Each point is reached from the start by the listed moves, each made once or not at all, plus a little noise. Is the number of moves made odd or even? Then give how often each move was made.
In the rows, zero is written as 128.

Moves:
(1): [200 138 129 128]
(2): [129 177 138 103]
(3): [133 135 187 112]
Start: [158 102 127 120]
Points:
[235 119 185  99] => even (1, 0, 1)
[239 167 200  74] => odd (1, 1, 1)
[155 108 132 118] => even (0, 0, 0)

Moves:
(1): [208 161  92 121 132 110 142 133 123]
(2): [100 182 131  92 126 126 146 160  94]
(3): [142 125 165 109  73 117 119 141 138]
(4): [141 169 154 202 130 119 124 144 131]
(5): [145 129 175 118 166 137 119 133 138]
(6): [134 144 135 127 119 191 128 123 116]
(7): [125  88 151 146 133 139 189 121 115]
(8): [128 113 103 144 142 146 124 183 133]
(9): [124 143 121 117 115 135 180 137 221]
Start: [130 131 141 132 120 142 120 139 103]
Points:
[214 218 177 179  77 193 197 249  56] => odd (1, 1, 1, 1, 0, 1, 1, 1, 0)
[116 201 184  74 141 155 184 183 175] => odd (0, 1, 0, 0, 1, 0, 0, 0, 1)
[162 162 225  91  81 210 150 161 205] => even (0, 0, 1, 0, 1, 1, 0, 0, 1)
